Each row of a before or after table is a point. The points were changed in one or more steps. Then noise was added and the rows were shuffled. The steps act on how far a point lies along the listed directions, d1 being the first. Name the steps. A step turns or swaps two directions, mirrors them in a line or flattens them onto one, adds a multiple of one to another, or multiplies one. Angles are multiples of 10 degrees, from the lower direction toward the higher: turns from -170 to 170, lines from 10 to 170 but not 90. Use the fewest steps. Two steps may share a direction if one is a turn and the other turns, adds or multiplies; they go together, in the order done. Otherwise the lowest direction goes first.
In the rows, 128 means zero.

Directions:
(1): [ 88 156 182]
(2): [165 190 123]
(3): [176 103 177]
Before (9 x 3)
[[ 89  93  93]
 [171  83  76]
 [123 132 183]
 [145 121  47]
 [ 88  97 160]
 [163  48 153]
 [166  64 121]
 [175 146 165]
 [128 190 176]]
After (9 x 3)
[[ 77 170  83]
 [173 159 152]
 [162 159  86]
 [ 98 205 152]
 [135  70 179]
 [ 99 131  52]
 [ 89 192 123]
 [140 125 183]
 [ 87 110 172]]
Steps: swap d1 and d3; multiply d2 by -1

Directions:
(1): [138  79  72  91]
(2): [ 94 144  74 180]
(3): [105 186 108  75]
(4): [201 161 103 140]
Before (11 x 4)
[[ 99  92  62 163]
 [120 166 170 153]
 [121 110 154 168]
 [166  52 131  60]
 [112 142  93 192]
 [137 163 160 183]
 [108 141  77 131]
 [157 213 142 149]
 [ 93 142 115 199]
 [249 115 115 121]
 [117 135 126 142]]
After (11 x 4)
[[115 147 106  52]
 [169 125  47 122]
 [140 114 212 194]
 [136  91  86 101]
 [243 150 152 167]
 [134 106 137  83]
 [124 128 117 111]
 [156 108  88  79]
 [106 176 116 125]
 [128 169 109  69]
 [101 190 163  87]]
Steps: multiply d1 by -1; swap d2 and d3

Directions:
(1): [158 191  63 120 120 166]
(2): [209  68 108 131 126 128]
Before (10 x 6)
[[138 246  73 118 123 179]
 [ 94 113 151 145 154 125]
 [105 168 125 114 131 148]
 [116  85 165 133 102 104]
 [ 41 138 209 131 138  80]
 [ 33 205 163 123 154 153]
 [ 18 159 205 128 139 107]
 [154  86 127 141 126 108]
 [188  46 145 150 136  87]
 [160 103 120 131 129 113]]
After (10 x 6)
[[230 126  70 126 145 181]
 [152  92 123 143 150 132]
 [144 243  70 118 122 179]
 [155 147 102 114 130 155]
 [ 77  92 198 147 141  70]
 [235  60 117 133 130 110]
 [250  67  96 129 128 141]
 [134  77 156 133 103 106]
 [ 96 108 154 143 130 100]
 [100 129 148 131 132 103]]
Steps: mirror d1 and d2 in the line at 160 degrees

Directions:
(1): [197 157 126  74  95  93 144 184]
(2): [139  83  43 124 166 153 106 175]
(3): [106 107 191  85 132 198 115 177]
Before (8 x 8)
[[123 107 138  95 144 175 113 161]
 [ 92  65  17 184 193 149 102 147]
 [112 103 161 100 135 174 106 178]
 [194 159  83 119  98  66 163 133]
 [120  89 133  96 170 202  76 203]
 [141 117 135  76 139 151 120 150]
 [155 116  94  98 138 111 116 164]
 [132 155 249 114 101 149 112 121]]
After (8 x 8)
[[165 109  55 122 138 129 133 160]
 [ 16  42 140 160 193 236  88 163]
 [148 143 160  69 118 128 131 137]
 [201 203 176 135  73  49 140 103]
 [138 151 237  72 111 162 110 168]
 [143 156 212  94  89 123 131 151]
 [149 148 188  92 111 145 133 137]
 [134 118 143  84 138 139 113 166]]
Steps: turn d2 and d3 by 70 degrees; add -0.7 times d2 to d1

Directions:
(1): [ 61 156 126 135 107  59 115  96 136  41 125]
(2): [164  71  68 183 151 122  72  67 119 115 155]
(3): [ 74 117 127  91 205 202 112 123 165  92 154]
(4): [ 98 113 172 160  99 179 187  48  84 131 134]
(5): [126 202 113 180 106 170  98 100 197 152  84]
(6): [167 135 235 118 163 101  74  92 138 132 124]
Before (10 x 11)
[[ 70 153 181  95 173 150 131 139 136  98 119]
 [160  85 114 115 161 178 106 143 105 156 141]
 [132 119 129 103 141  86 120 138 141 129 121]
 [145  85  53  94 205 157  89 156 156 153 148]
 [130  96  48 163 126 192 136 107 110 132 152]
 [149  48  76 158  88  70 179 162 100 148 139]
 [167  92 128 116 143 154 121 159 101 165 141]
 [ 63 155 207  54 178 135 127 196 179 103  94]
 [126 209 159  95 152 172  88 132 207 141 104]
 [ 51 216 157  75 161 219 168 207 164 117 126]]
After (10 x 11)
[[113  91  80 151 114 197 175 107  82 129 157]
 [147  98 170  31 169  87 121 176 105 114 159]
 [ 98 130 156  58 206 102  70 209 191  91 113]
 [137 118 138 120 145 207 130 126 118 164 125]
 [113 141  89 205  62 145 174 121 176 172  88]
 [114 151 151 107 128 114 134 128 154 138 108]
 [123 120  76  65 216 123  86 249 137  90 175]
 [107 120 128 105 198 119  80 155 146  88 134]
 [ 81 128 149  70 155 212 192 134 128 165 126]
 [152 134 138 130 132 186 124 143 132 178 119]]
Steps: swap d2 and d4; mirror d3 and d5 in the line at 170 degrees

Directions:
(1): [ 65 106 193 159 104 157 151  75 177  81 130 175]
(2): [183 119 103 141  59 116 167 116 143 181  84 203]
Before (9 x 12)
[[101 127 176 148 127 161 124 119 151  96 131 150]
 [118 131 120 163 138 123 117 104 153 124 123 143]
 [245 138  77 119  61  99 149 138  88 215  81 161]
 [157 128 107 107 148 111 110 116  99 139 123 122]
 [ 76 119 201 164  82 152 158  65 153  83 115 184]
 [245 122  62 127  81  80 156 152 103 206  79 177]
 [ 96 118 156 139 125 122 135 125 143  94 136 110]
 [154 123 111 150 105 146 129 131 121 143 101 158]
 [238 134  48 143  51  77 180 155 136 238  65 222]]
After (9 x 12)
[[158 121 122 126 116 115 124  91 119 143 109 162]
 [127 130 120 123 145 110 121 154 120 118 137  85]
 [ 62  93 200 195  65 149 191  57 228  95 110 250]
 [122 146 141 119 169 144  97 158 110 107 145  91]
 [ 58 151 173 128 182 139  92 122 105  59 162  57]
 [109 137 117 159 157 122 104 111 141 120 136 116]
 [110  86 189 179  62 139 184  66 182 106  98 229]
 [108 115 139 158 121 158 127 106 131 105 120 147]
 [115 104 192 171  46 159 179  49 168 118 101 220]]
Steps: turn d1 and d2 by -90 degrees

Directions:
(1): [183 140 206 169 144 112  86 123 162 146 134 181 184 191]
(2): [103 107  97 214 130 139  98 126 135  62 152  96  77 204]
(3): [ 63  79 111 162 188 156 126 132 109 116  91 224 151 100]
(4): [121 236 103 165 113 170 110 183  79 173 114 153 109 137]
Before (10 x 14)
[[170 186 160 167 122 147 102 160 107 166 116 184 140 152]
 [ 88  84 148 158 151 146 109 122 127 142  99 217 176 137]
 [133 153 116 165 132 158 125 133 141 130 134 143 138 134]
 [ 73  68 112 241 186 161  83 108 111  50 108 203 115 195]
 [138 140 124 144 118 126 121 150 114 115 134 105 103 154]
 [137 106 171 159 131 124  81 126 171 110 128 174 160 167]
 [120 150 172 193 177 149  85 135 126 170 103 249 163 134]
 [107 152  93 146 120 140 134 149 104 137 137  88  86 124]
 [102 111 133 113 162 124 142 111 122 101 127 181 157 100]
 [172 124 168 110 128 115 119 116 155 141 153 139 160 129]]
After (10 x 14)
[[113 149 112 128 143 162 135 159  82 158  92 201 128  76]
 [ 55  90  67  98 105 148 156 122 100 125 110 109  99  80]
 [121 155 101 146 129 162 139 136 131 136 128 137 130 109]
 [138 145 136 154 132 130 113 156 114 127 124 140 120 156]
 [ 49 128  64 107 147 165 157 138  81 152  96 161  86  26]
 [109 124 105  87 125 117 160 107 119  89 148 104 117  96]
 [155 179 143 151 115 126 116 149 121 164 143 105 120 149]
 [ 55 145  21 171 115 178 131 136  61  64 119  84  27 135]
 [ 63  88  90 144 139 153 113 139 130  89 111 163 114 108]
 [121  82 138 126 159 131 127 114 141 118 136 172 154 106]]
Steps: turn d1 and d3 by 100 degrees; turn d2 and d4 by 30 degrees

Directions:
(1): [154 143 152  77 119 116 105 249 149 114 121 122 116 138  99  95 128 111
 141  70]
(2): [ 80 171 164 107  71 186 106 131 144 129 180  86 146 149 183 164 172 156
 115 108]
(3): [103 158 141 122 133 145 172 132 176 130 168 150 206 159  67 154  72  85
 150 155]
Before (12 x 20)
[[115  88 104 172 139 152 127  65  82 131 115 134 126 125 148 126 150 155
  126 170]
 [105  96 135 162 101 146 123  49  65 126 128 113  73  88 208 154 166 180
   76 138]
 [216  76  87 157 186  85 111 102  57 124  42 145  36  87 161  42 160 141
  124 116]
 [ 91 143 138 152  82 155 143  36 103 164 133 130 112 105 172 181 143 148
   92 165]
 [186  89  94 135 154  74 120 135 108 126  65 122  67 106 108  53 126 164
  110  93]
 [129 128 139  98  90 143  88 207 127 111 120 104  79 127 143 104 150 157
  115  89]
 [205  78  97 118 124  44  92 168  52 146   9 130  14  99 142  42 185 148
  135  84]
 [ 98 186 139 116 152 148 188  94 180 157 198 166 234 163  68 184  70  85
  132 180]
 [114 127 118 131 122 125 131 104 108 140 121 115 103 127 144 149 106 135
  119 132]
 [209  87 110 132 143  43  66 188  82 130  11 126  14  80 132  60 153 156
  127  50]
 [188  80  91 162 191  64 143 127  92 121  68 154  95 125  87  86  81 101
  141 135]
 [158 105 121  99 121 103 103 137 100 115  92 132  86  95 134  88 111 142
  133  93]]
After (12 x 20)
[[162 125 139 127 104 162  72 112  68 125 103  83  44 111 244  90 230 187
  103  82]
 [120 114 131 133 119 160 109 143 104 124 130 120 131 141 140 116 161 148
  127 133]
 [121 135 139 111  41 134  70 113  66 152  89  72  48 126 236 108 246 195
  110  78]
 [123 126 131 100  94 140  95 106 106 119 119 110  98 101 171 117 135 158
  122  97]
 [115 135 126 114 119 132 127 130 116 136 126 113 105 134 138 145 105 130
  124 119]
 [126 135 147 136  70 132  45 111  90 141  88  71  42 102 231 131 219 212
  100  59]
 [ 92 142 137 118  85 174 117 140 138 121 158 111 125 142 141 146 134 153
  114 129]
 [173 126  92 131 211  65 182 131 141 151 114 198 165 124  27 117  51  73
  137 171]
 [146 116 115 128  99 126  97 112 105 132 102  82  66 116 179  85 178 200
   86  84]
 [174  80 103 154 149  85  93 124  66 121  72 111  40 114 168  86 154 157
  114 100]
 [ 81 145 178 111  71 177 126 138 119 115 172 105 124 125 173 164 151 151
   92 101]
 [105 165 158 113  83 147 144 127 139 156 141 134 133 125 124 164 115 116
  111 131]]
Steps: multiply d1 by 0; turn d2 and d3 by 60 degrees
